Each row is a point. The points of each table are mixes of a few directions, plus a little noise. Count the directions of each table, and those that both share. Where both have some left over, give the other angles between the two spaces (their principal angles), to ten degrees, smallest first.

First:
[[-34  34  14]
 [ 58 -60 -24]
 [-22  22   9]
 [ -3   3   1]]
Second (4 x 3):
[[ 40  42 -58]
 [  6   6  -8]
 [-19 -21  28]
 [-25 -26  37]]
Directions: first 1, second 1, shared 0; angles 80

First (8 x 4):
[[-25  22 -23   4]
 [-40 -25 -35  32]
 [  6  29   4 -16]
 [-23   9 -21   8]
 [ 60 -26  55 -21]
 [ 10   6   9  -8]
 [ 11 -20  10   4]
 [  1   7   1  -4]]
Second, 8 rows:
[[-32  10 -32  -2]
 [-17  40 -13  11]
 [ 42 -48  37 -11]
 [ 21 -25  19  -5]
 [-31  25 -28   4]
 [ -1  -1  -1   0]
 [-16  20 -14   5]
 [ 33 -21  31  -2]]
Directions: first 2, second 2, shared 1; angles 50

First:
[[  0  -3  -3   4  -4   0]
 [ -1  -9 -12  16 -12   1]
 [  0   2   2  -1   1   0]
 [  0  -3  -4   5  -4   0]
 [  2  35  45 -60  47  -2]
 [ -1  -9 -12  16 -11   1]
 [ -1 -10 -14  19 -14   1]
 [  0   5   7  -9   7  -1]
 [ -1  -6  -8  11  -8   0]]
Second, 7 rows:
[[-15  19  -2   5   9  19]
 [-16   6   9  -6   4   5]
 [ -8   3  -6  12  -6 -11]
 [ 23 -14   5 -16   3   6]
 [ -1  23 -29  36  -3   3]
 [  3  -5  12 -17   7  11]
 [ 14 -32  11 -13 -15 -32]]
Directions: first 1, second 3, shared 0; angles 40

First (9 x 9):
[[-15  -3  43 -30   0  -6   8   7 -36]
 [ 11  24 -44  21 -16 -21  25  16  42]
 [  0  10  -9   9 -11  14   5   2   1]
 [ -1 -13  20 -16  11   5 -21 -15 -17]
 [  4  14 -29  23 -13   0  18  12  23]
 [ -5  -3  19  -9   0  21 -12  -9 -25]
 [ 23   9 -42  11   1 -13 -15 -13  41]
 [ -1 -16  25 -23  15   1 -25 -17 -20]
 [-18 -20  16  15  13   0  17  16 -10]]
Second (8 x 9):
[[ 26   2  21  14  -9 -12   6   7   4]
 [ -5 -11 -24 -11  -4   7  -9   8  -1]
 [ -4  14  30  19  -4 -13  -4  -8   5]
 [-28  21  33  22   0 -11 -13 -20   4]
 [ 25 -27 -39 -13 -23   2 -12  33  -2]
 [ 38  -5   4  -8  10   3  31   6  -2]
 [-60  24  12   3  21   7 -10 -36  -1]
 [  9 -17 -36 -26   9  18  11   9  -5]]
Directions: first 4, second 3, shared 0; angles 70, 70, 90

First, 11 rows:
[[ 24  33 -33 -16 -10 -37   4  26  29  44  -9]
 [ 13 -25   4 -20 -44  -7  60 -10  30  10  -9]
 [  9 -15 -13  -2 -11   3  20  -9  15 -13  -4]
 [ -5  26 -10   6  26  -7 -40  14 -16   1  10]
 [  1 -15   4  12   5  23   2 -11   4  -4 -18]
 [  2 -27  17  23   5  45   6 -20   6   2 -38]
 [-28  17  34   9  28   4 -45   7 -46  -5  24]
 [ -9   2  11 -17 -15 -21  13   3 -11  -9  27]
 [  2   6   5  14  14  15 -19   3  -1  19 -20]
 [ -8  25  -1  -3  14 -18 -26  15 -18   3  20]
 [ -1 -22 -18  -5 -10   0  24 -17   3 -50  19]]
Second, 8 rows:
[[ -3   1  14  -8 -10  -7   9   3  -3  10   4]
 [ 10  -3 -51  29  38  26 -30 -11   9 -38 -14]
 [ 11  -3 -56  32  42  27 -33 -13  11 -42 -15]
 [-10   2  47 -26 -35 -23  28  10  -9  35  12]
 [ -7   2  33 -19 -25 -16  21   8  -7  25  10]
 [  5  -1 -25  15  18  13 -15  -5   5 -19  -7]
 [ -6   1  26 -16 -20 -14  16   6  -5  20   8]
 [ -3   1  11  -7  -8  -5   7   2  -3   9   3]]
Directions: first 4, second 1, shared 1

First:
[[  2  -8  -7  -5  -3   1   3   7   0  -1  -5  -2]
 [ 12 -40 -41 -26 -16   8  17  34  -3 -10 -25  -9]
 [  9 -29 -31 -19 -12   6  12  25  -3  -8 -19  -7]
 [-12  43  44  27  18  -8 -18 -36   4  10  27  10]
 [-10  33  33  21  14  -6 -13 -27   4   8  21   7]
 [-10  35  36  22  14  -7 -15 -30   3   8  22   8]
 [-10  35  37  23  15  -7 -14 -30   3   9  22   8]
 [ 13 -46 -47 -29 -19   9  19  39  -4 -11 -29 -10]
 [  5 -15 -15  -9  -6   3   6  12  -1  -4  -9  -3]
 [  8 -26 -27 -17 -11   5  10  22  -2  -6 -16  -6]
 [ -5  18  19  11   8  -4  -8 -15   1   4  11   4]]
Second:
[[-34  -1  11  10  -6  -8 -36   3 -11  27  -1   0]
 [ 60  37   2   4  -8 -17  31 -15 -29 -15  17 -21]
 [ -3 -17   5 -26  17   6  19   7  20   0 -18   4]
 [-28  -6   9 -14  -8  -4   8 -14   1  -3   2   4]
 [-11  18   9  16   1  12 -42   6   0 -26 -20 -10]
 [ 45  42  -2  28 -18 -13  -5 -11 -35 -16  19 -20]
 [  6 -14 -18  -5   0  16  25  -2  22 -30   4  14]
 [-43   3   8  23  -9  -2 -53   3 -11  23   2   2]
 [ -9 -43 -10  -7  -2  -3   1  29  17  11 -21  10]
 [ 28 -11 -16 -20  27  14  48  -3  24  10  13  15]
 [-11  -6   3  -8   5  -2   4  -2   2  19   4   5]]
Directions: first 1, second 6, shared 0; angles 30
